Every row gives one point. The points of each table are mixes of a few directions, plus a little noise. How many directions does each table use, and how many do they share? Where both have some left over, give the other angles between the two spaces (their principal angles), to ten degrees, smallest first.

First (7 x 3)
[[-38.4   1.6  30.5]
 [ 30.5 -27.7   8.8]
 [ -7.9 -16.3  26.8]
 [ -8.3  12.7  -9.5]
 [ 12.0   9.0 -21.5]
 [-10.5   9.3  -2.9]
 [ 23.2  10.6 -33.2]]
Second (7 x 3)
[[  8.0   9.1   3.3]
 [ 48.1  54.9  19.2]
 [ -7.2  -8.2  -3.0]
 [-20.5 -23.4  -8.2]
 [ -3.3  -3.9  -1.3]
 [-21.2 -24.1  -8.4]
 [ -3.9  -4.5  -1.4]]
Directions: first 2, second 1, shared 0; angles 70

First (8 x 8)
[[-11.4   9.2  -8.0 -15.6  -2.3 -12.6 -12.5  20.8]
 [-10.6 -53.2 -34.4  31.4 -50.6 -50.8 -17.6  19.0]
 [  6.5 -19.2   9.8   7.4   6.6   2.5   3.8  14.6]
 [ -3.2   8.1  13.5   2.7   1.6  23.1   6.5  -4.8]
 [ -1.4  -8.6  10.5 -19.2 -24.3   3.1  19.2 -21.5]
 [ 12.8   8.4  -1.0 -28.5  26.7 -14.3   1.6   4.0]
 [  9.5  39.3 -10.1  28.7  27.2  23.5  -6.7 -37.4]
 [ -1.8  15.7  20.2  -7.3  14.7  27.5   6.0   4.5]]
Second (10 x 8)
[[ 20.3 -25.1   5.2  -6.4  41.2   0.9 -34.3  26.1]
 [-17.5  17.4  -1.8   3.2 -27.1   1.7  17.2  -9.5]
 [ -7.8 -10.2  10.1  -7.9  23.3  14.3 -43.6  51.5]
 [ -1.3  10.0  -6.0   5.2 -20.1  -6.9  27.6 -29.0]
 [-15.1   1.8   6.6  -4.2   4.0  12.1 -24.1  35.1]
 [-18.0  18.9  -2.6   4.0 -29.7   0.7  21.0 -13.2]
 [-30.0  25.0  -0.5   2.9 -36.0   7.5  14.3   0.9]
 [ 41.4 -32.8  -0.7  -3.4  47.6 -10.0 -16.5  -4.1]
 [ 25.3 -11.5  -5.8   2.1  11.8 -12.8  13.9 -29.2]
 [  4.3   5.9  -5.8   4.8 -13.5  -8.3  24.2 -29.3]]
Directions: first 5, second 2, shared 1; angles 30

First (11 x 11)
[[-14.3  15.3 -15.2  34.0  -1.6  29.2 -11.6  28.0   3.4   2.4  44.9]
 [-22.9  27.4  -8.8  31.3  -1.3  25.1  -2.7  46.5  12.3   0.1  50.0]
 [-14.4  38.2 -39.5 -32.5  24.2   0.1   9.0   2.7   2.8  30.6  16.4]
 [ -8.8  16.0 -19.2  12.7   4.6  17.8  -6.4  13.4   0.2   9.5  28.7]
 [ 26.3 -47.3  27.6   8.0 -15.7 -10.7 -10.6 -36.8 -14.4 -19.5 -38.8]
 [ 12.4 -19.2  16.9 -14.9  -4.0 -17.3   4.5 -20.4  -4.0  -7.8 -32.7]
 [ 17.6 -31.7  21.5  -0.8 -10.7 -12.1  -4.3 -25.6  -8.3 -13.6 -32.4]
 [  4.4 -10.8  20.0  -8.8  -5.2 -15.0   7.2  -3.6   2.0 -11.6 -23.3]
 [  1.9  -4.1   4.2   0.7  -2.2  -2.0  -0.1  -1.6  -0.3  -2.6  -4.7]
 [-21.1  44.8 -16.8 -38.0  20.5 -12.1  22.9  23.7  15.2  19.1   7.4]
 [ 17.4 -28.3   9.4   7.6  -8.6  -1.3 -10.0 -24.9 -10.9  -7.7 -17.3]]
Second (8 x 11)
[[ -4.9  10.0  12.7  -6.7 -14.5  -0.7  19.0  21.1  11.7  -2.4  11.2]
 [ -7.0   8.3 -21.2 -10.4  -3.9  42.2  15.3   6.1  12.3   3.4  19.8]
 [-13.0 -12.5   1.4 -12.9  11.2 -15.4   8.2  12.4  -7.7 -16.4  -7.7]
 [ 27.0  10.4  15.8   1.6 -17.9  26.7  -3.9 -36.7  27.5  13.4 -30.6]
 [ 15.4  12.0  14.3  27.2  14.4 -14.5 -38.7 -30.0   6.0   9.1 -37.4]
 [ 27.3 -19.5   6.5   7.9   2.9 -12.3 -27.5 -50.0 -11.8   5.9 -38.3]
 [-33.0  -2.2 -19.5  -5.7  17.9 -12.6  12.7  46.6 -17.0 -14.5  35.8]
 [-12.1  -5.8 -10.6  -0.7 -10.3 -13.1  14.2  30.4 -20.7   0.7  48.6]]
Directions: first 3, second 5, shared 2; angles 70

First (10 x 18)
[[  7.8  13.6  11.1  -3.8  -7.3   5.1 -11.5   9.3 -14.6   2.6  -4.7   0.2
  -15.0   3.5   0.9  16.8  11.1  -3.9]
 [ 23.5 -43.8  10.6 -42.2  -7.1   1.8   6.4   2.9   9.6  -2.4 -59.5   1.8
    8.7  10.3  19.9  -8.6  18.2  29.7]
 [  3.6 -18.1  -8.0  -2.2   7.3  -9.5  17.1  -0.8   8.6  -1.9 -14.1   1.4
   15.8  -3.8   4.4  -9.8  -9.9   9.7]
 [ 12.5  42.6 -20.0  28.3   7.7 -23.5  52.7   2.5 -30.7  13.3   0.4   2.5
  -10.2 -15.8  21.0  38.6 -27.8  -6.2]
 [ -7.1  -4.1   7.8  11.4   1.6   6.2 -49.3  22.2   4.0 -11.9  30.1   1.0
    8.3  -1.3 -37.5  -4.1   7.6 -15.2]
 [  8.7  36.2   7.6   5.9   7.0  -2.5 -24.3  -2.5 -26.8  16.5  15.3 -12.5
  -28.3   2.5  -9.1   6.2  -1.7 -11.3]
 [-12.9   5.5  19.4  -1.0  10.6 -12.8  20.7 -12.6   3.4  20.8 -21.1  -2.5
  -10.6  -1.9  -5.4 -27.1   5.5  -4.6]
 [ 16.9 -31.4 -68.6   4.0  -7.3  21.6 -28.2  -7.2  19.1 -46.6  61.5  -5.7
   42.9   1.1  21.5  18.4 -43.6  20.5]
 [-44.4   9.5  42.8   1.6  -6.1  16.0 -27.0  -8.1  17.9  10.3  12.1   3.4
  -19.6   8.6 -32.5 -35.1  36.4 -24.3]
 [ -9.4  -8.1  -2.6  -0.8  -7.0  -2.5  43.4  -4.4   9.9  -2.0 -21.5  11.8
    6.4  -4.3  19.5   5.6   2.0   6.3]]
Second (11 x 18)
[[-15.9   4.9  -5.2  16.5 -23.5  -1.3  -3.8  11.7 -24.9  44.8   1.4  33.2
   28.1  23.7  -3.4  -2.0  -3.6  26.0]
 [ -3.4   1.0  -1.0   3.4  -4.8  -0.2  -0.8   2.4  -5.2   9.2   0.4   6.8
    5.8   4.9  -0.6  -0.5  -0.8   5.3]
 [-24.2   7.7  -7.9  25.1 -36.0  -1.8  -6.0  17.6 -38.1  68.3   2.2  50.5
   43.1  36.3  -5.3  -3.0  -5.2  39.4]
 [ 17.4  -5.5   5.8 -18.1  25.9   1.3   4.2 -12.7  27.4 -49.3  -1.5 -36.5
  -30.9 -26.1   3.8   2.1   3.8 -28.4]
 [ 21.0  -6.6   6.9 -21.7  31.1   1.5   5.1 -15.3  32.9 -59.0  -1.9 -43.8
  -37.1 -31.3   4.5   2.6   4.7 -34.1]
 [ 23.3  -7.2   7.6 -24.0  34.5   1.6   5.6 -16.9  36.4 -65.4  -2.1 -48.4
  -41.2 -34.7   5.0   2.9   5.0 -37.7]
 [ 10.5  -3.3   3.5 -10.7  15.6   0.7   2.6  -7.7  16.5 -29.6  -1.0 -21.9
  -18.5 -15.6   2.3   1.4   2.2 -17.1]
 [-16.6   5.2  -5.4  17.2 -24.8  -1.1  -4.1  12.1 -26.0  46.7   1.6  34.6
   29.5  24.8  -3.6  -2.1  -3.6  27.0]
 [  6.4  -1.9   2.2  -6.6   9.5   0.4   1.6  -4.6  10.0 -18.0  -0.6 -13.4
  -11.2  -9.5   1.3   0.8   1.5 -10.4]
 [ -5.5   1.7  -1.8   5.8  -8.2  -0.3  -1.3   4.1  -8.9  15.8   0.5  11.6
    9.9   8.4  -1.2  -0.6  -1.1   9.1]
 [-12.9   4.1  -4.3  13.4 -19.1  -0.9  -3.2   9.4 -20.3  36.3   1.1  26.9
   22.8  19.3  -2.7  -1.6  -2.8  21.0]]
Directions: first 6, second 1, shared 0; angles 80
